Each point is reached from the start by the listed moves, each made 0, 1 or 2 times, or once backwards (-1), plus a little noise. Is the number of moves made odd or even? Then give how often each move was made.
(in the rows, 128 means zero)

Moves:
(1): [132 152 140 132]
(2): [ 99 146 106 114]
Start: [133 127 147 121]
Points:
[ 78 188 116  96] => odd (1, 2)
[111 195 150 114] => odd (2, 1)
[165 132 181 138] => even (1, -1)

Moves:
(1): [160 108 152 125 127 127 144 130]
(2): [155 137 109  96 116 125 138 148]
(3): [126 125 139 116 110 131 110 130]
(4): [127 136 130 128 113 143 152 152]
(5): [136 121 133 124 150 171 123 117]
(6): [115 125 101 123 117 143 123 118]
Start: [120 126 105 148 112 133 150 127]
Points:
[168  85 114 150 117 145 193 116] => even (2, 0, -1, 0, 0, 1)
[124 161  55 125 125 190 180 157] => odd (-1, 1, -1, 1, 1, 0)
[244  78 138  46  89 154 136 135] => even (2, 2, 2, -1, 1, 0)
[153 114 131 160 200 186 139  86] => odd (0, 0, -1, -1, 2, -1)

Moves:
(1): [142 128 135 132 131 122 123 137 125 131 126 129 127 117 120]
(2): [114 157 134 136 147 145 124 131 124 117 132 134 129 138 133]
(3): [118 140 139 119 126 125 117 148 126 140 122 121 106 132 123]
(4): [131 131 117 145 121 128 135 108 121 128 119 123 107 130 138]
(5): [135 129 133 132 144 145 139 121 127 141 143 126 128 110 119]
(6): [119 133 119 134 132 126 114 117 127 127 118 118 123 129 132]
(7): [135 125 137 127 130 146 154 129 145 133 114 124 132 126 135]
(8): [120 150 127 153 114 113 141 136 133 155 118 126 123 141 135]
(9): [123 119 153 136 136 147 116 141 142 115 144 135 121 134 138]
(10): [135 139 126 131 127 127 135 111 136 137 120 137 118 114 130]
(11): [135 145 138 125 122 117 123 121 131 122 149 122 136 118 121]
(12): [130 130 140 123 112 148 124 144 124 141 130 135 121 112 137]
Start: [106 109 118 142 152 120 129 115 109 133 137 124 124 151 134]
Points:
[152 109 175 183 138 201 151 135 111 171 137 132  63  89 162] => odd (2, 0, 0, 2, 1, 0, 1, 0, 1, 0, 0, 2)
[ 96 198 158 231 110 131  59  88 115 116 166 137  65 131 198] => odd (1, 1, -1, 2, -1, 2, -1, 1, 2, 1, 2, 2)
[106 125 163 151 148 182  90 108  99 128 249 121 142  92 136] => even (-1, 0, -1, 0, 2, 1, -1, 0, 1, -1, 2, 2)
[ 98 155 194 201 118  95  64 178 145 130 177 116 153 159 156] => odd (2, 0, -1, -1, -1, 2, 0, 2, 2, -1, 2, 1)

Moves:
(1): [130 124 126 118 131 125 127 131 122 137 133 122 124 140 131 131 128 128
 132 118 139 139 134 128]
(2): [132 127 125 134 137 137 136 132 133 142 129 107 130 126 122 129 129 127
 131 120 138 126 134 130]
(3): [127 126 133 129 125 128 135 125 129 131 130 134 127 138 129 117 142 125
 130 136 119 124 123 126]
(4): [137 126 132 130 128 128 125 127 127 131 133 121 123 130 125 127 127 123
 126 134 126 135 129 125]
(5): [122 124 130 119 140 140 117 125 112 125 117 127 129 127 129 126 136 122
 119 130 129 144 138 124]
(6): [128 132 139 130 129 130 130 134 117 123 130 126 126 127 137 130 136 121
 116 116 129 125 114 143]
(7): [129 134 120 137 126 131 132 116 134 114 127 136 131 110 137 129 129 122
 120 135 138 128 130 126]
(8): [132 129 115 129 130 136 133 133 124 126 127 131 144 124 136 130 119 127
 128 140 131 127 136 137]
(9): [122 132 126 123 129 130 125 123 127 114 129 128 135 125 117 130 125 132
 132 122 130 116 123 105]
(10): [126 125 117 113 134 125 138 129 126 136 129 135 125 127 127 139 136 120
 129 130 134 129 118 120]
(11): [123 126 121 132 139 127 127 134 121 117 129 121 119 128 130 132 129 125
 129 117 129 136 132 136]
(12): [125 125 136 129 126 127 129 132 131 127 121 132 139 117 132 121 130 134
 135 137 130 130 136 119]
(13): [125 130 129 128 130 118 123 126 119 128 125 121 130 126 117 129 129 134
 132 130 125 129 138 125]
(14): [125 130 130 133 134 121 126 116 123 143 132 139 130 131 135 121 123 135
 135 128 138 136 130 115]
(15): [118 128 123 128 124 126 124 126 128 122 125 122 143 112 129 122 125 125
 123 123 125 136 126 125]
(16): [138 124 122 118 155 122 133 122 130 126 133 134 134 129 127 118 123 136
 116 123 129 121 119 127]
(17): [120 133 125 123 123 135 122 122 127 124 135 126 126 124 131 134 126 123
 134 131 137 134 127 139]
(18): [131 132 127 128 131 136 127 134 131 123 128 125 130 120 129 124 138 144
 123 129 124 131 131 123]
(19): [126 126 132 130 126 121 127 119 121 125 124 133 129 129 128 136 129 128
 136 121 121 128 131 130]
(20): [117 128 142 117 129 126 133 119 122 134 143 135 121 146 130 126 124 133
 134 141 118 136 149 129]
(21): [125 127 123 135 135 117 122 129 129 135 137 112 130 133 136 133 120 124
 128 140 135 129 141 129]
(22): [131 133 128 117 123 126 138 133 137 137 116 122 128 135 135 130 126 122
 121 136 132 142 115 125]
(23): [127 140 130 128 131 121 116 129 131 126 141 134 139 129 118 132 120 124
 137 112 122 128 125 127]
(24): [131 122 127 128 133 130 133 133 130 130 127 135 137 134 123 130 132 131
 125 124 123 134 125 131]
Start: [122 136 123 140 122 129 131 129 123 127 140 128 124 127 129 115 131 141
 123 124 131 128 126 125]
Points:
[ 85 165 189 103  93  90 132  69 107 118 157 197 141 143 111 124 174 181
 177 170 108 174 180   7] => odd (1, -1, 1, 1, 0, 0, 2, -1, 2, 1, -1, 2, 2, 1, -1, -1, 0, 2, 2, 2, 0, 1, 1, 1)
[116 177 130 150  90 161 122 136 148 110  96 136 212  62 142 153 108  83
 129 113 168 148  88 112] => even (-1, 1, -1, 0, 1, 1, 1, 1, 1, 0, -1, 2, -1, 0, 0, -1, 1, -1, 1, -1, 0, 2, 2, 1)
[ 95 179  81 167 149 185 123 141 143 105 144 109 153 108 109 128 170 109
 128  74 158 162  92 128] => even (-1, 2, 2, -1, 1, 0, 1, 0, 1, 0, 2, -1, 0, 1, 0, -1, 2, 1, -1, -1, 0, 1, 2, 2)

Moves:
(1): [133 130 126 105 134 137 116 129 123 113 127 143 140 119 128 122 141 129
 138 112 122 117 116 134 137]
(2): [127 123 123 123 133 123 132 124 126 139 128 124 128 132 127 126 128 135
 132 122 119 137 133 119 133]
(3): [127 131 128 133 134 124 131 127 116 138 115 130 122 122 131 128 131 125
 129 125 129 140 137 124 119]
(4): [135 122 135 121 122 117 119 125 133 131 132 131 131 132 123 119 128 121
 129 125 127 123 127 119 133]
(5): [129 132 126 144 120 133 139 126 137 131 124 134 136 130 132 129 127 127
 130 124 127 119 121 126 133]
(6): [120 132 127 125 140 127 135 122 136 129 112 126 131 134 133 128 119 132
 132 129 130 132 131 131 128]
(7): [136 110 128 118 141 128 127 122 131 124 140 130 129 136 121 135 114 113
 123 131 128 129 123 132 136]
(8): [126 131 127 145 123 140 130 129 127 127 127 131 138 143 138 124 128 135
 132 137 121 119 132 118 113]
(9): [130 126 120 114 147 143 127 124 151 125 130 136 108 130 118 128 121 136
 129 132 126 119 128 130 136]
(10): [134 126 119 131 122 122 132 121 126 138 117 127 132 128 121 129 131 126
 134 129 134 133 124 132 125]
(11): [129 129 129 142 123 128 152 127 122 130 132 141 125 134 130 131 136 124
 116 142 119 124 131 136 124]
(12): [128 128 132 138 132 142 123 130 122 119 132 135 134 140 125 135 128 133
 120 131 112 133 132 135 131]
(13): [127 117 126 118 126 138 127 126 129 118 129 131 122 136 136 121 127 128
 127 121 129 127 138 126 130]
(14): [127 126 135 107 135 129 116 125 148 140 129 111 133 125 125 123 122 122
 110 108 132 128 123 119 127]
(15): [122 121 128 137 135 139 129 127 140 135 132 116 133 131 120 121 122 122
 112 134 117 129 133 126 132]
(16): [129 127 132 113 136 143 117 117 125 128 128 117 121 115 117 119 125 134
 127 126 124 126 127 134 133]
(17): [128 122 130 131 128 125 122 133 134 138 133 124 118 127 134 122 123 139
 126 119 123 131 140 132 122]
(18): [130 132 124 120 130 115 132 117 130 130 127 132 118 122 134 120 133 132
 135 128 122 135 120 123 128]
(19): [115 122 140 125 118 122 141 143 132 143 116 143 124 133 139 108 129 128
 131 127 120 129 124 104 121]
(20): [126 134 124 121 135 118 113 121 132 121 125 118 128 120 124 141 120 135
 126 136 113 127 126 123 119]
(21): [112 119 142 130 118 130 120 128 134 145 136 126 128 133 124 119 126 115
 127 124 124 134 143 135 128]
(22): [114 140 124 123 132 132 117 115 118 124 117 136 138 125 133 120 118 136
 122 128 127 138 130 122 129]
(23): [119 133 135 138 140 142 140 133 131 120 138 130 132 115 116 124 122 143
 124 136 121 137 132 127 128]
(24): [130 138 123 136 122 119 126 132 117 125 132 122 128 128 121 127 124 130
 127 123 126 128 119 119 114]
Start: [146 129 131 121 132 120 123 130 115 109 119 153 116 135 127 132 112 102
 151 125 133 127 111 119 131]
Points:
[177  83 148 104 155  93 168 144  51 149 119 169  77 105 114 136 141 117
 149 117 100 191 136 116 129] => even (0, 2, 2, 0, -1, -1, 1, -1, -1, 1, 1, 1, 0, 0, -1, 1, 1, 0, 1, 0, -1, -1, 1, -1)
[109 138 178  77 143 142 139 155 221 113 123 122 115  98 137  75  94 130
 142  77 144 109  89  64 128] => even (0, -1, -1, 0, 1, 1, -1, 0, 0, -1, -1, -1, 1, 2, 0, 0, 0, 1, 1, 0, 0, -1, 2, 0)
[ 57 183 128 162 153  96 183 111  84 106  86 193  94 135 137 109  82 189
 103 210   7 204 123  76  92] => even (-1, 1, -1, -1, -1, 1, -1, -1, 0, 0, 2, 2, 0, -1, 1, 0, 0, 2, 2, 2, 0, 2, 1, 1)
[118 206  97 173 151 112 151  44  80 140  11 139 161 126 142 170 105 126
  86 185  75 175  99 122  99] => even (-1, 0, 1, -1, 1, 1, -1, 0, -1, 2, 2, 2, -1, 1, 1, 1, -1, 1, 0, 2, -1, 2, -1, -1)
[108 124 129 209 189 180 165  72  69 128 121 115 117 161  61 149  51  83
 118 197  91 186 162 172  98] => odd (-1, 0, 2, -1, 0, 2, 2, 1, 0, 1, 1, 1, 0, -1, 1, 2, -1, 0, -1, 0, 2, 0, 1, 2)
[158  99 140 142 108 170  69  92 141 198 129  84 193 157  89  85  96  67
  99  67  69 108  89 101 116] => odd (1, 1, 0, 0, 2, -1, 1, 2, -1, 2, 0, 1, -1, 2, 2, 2, 1, 0, 0, 0, 1, 0, -1, 1)
[187  78 121  74 164 187  76 118 200 177 122 104 112 151  79  79  93  48
 131  59 144  69  94  70 129] => even (1, 0, 2, 1, 1, -1, 1, 2, 2, 1, -1, -1, 0, 2, 2, 1, 0, -1, 0, -1, 0, -1, -1, 1)
[156  96 128 103 217 108  72  91 151 113 123 100 146 164  67 156  14 120
  88  72  78 193 163 101  91] => even (0, 1, 2, 2, 0, 2, 2, 0, 0, 2, 0, 2, 2, 2, 0, -1, 2, -1, -1, 2, 0, 0, 2, 2)
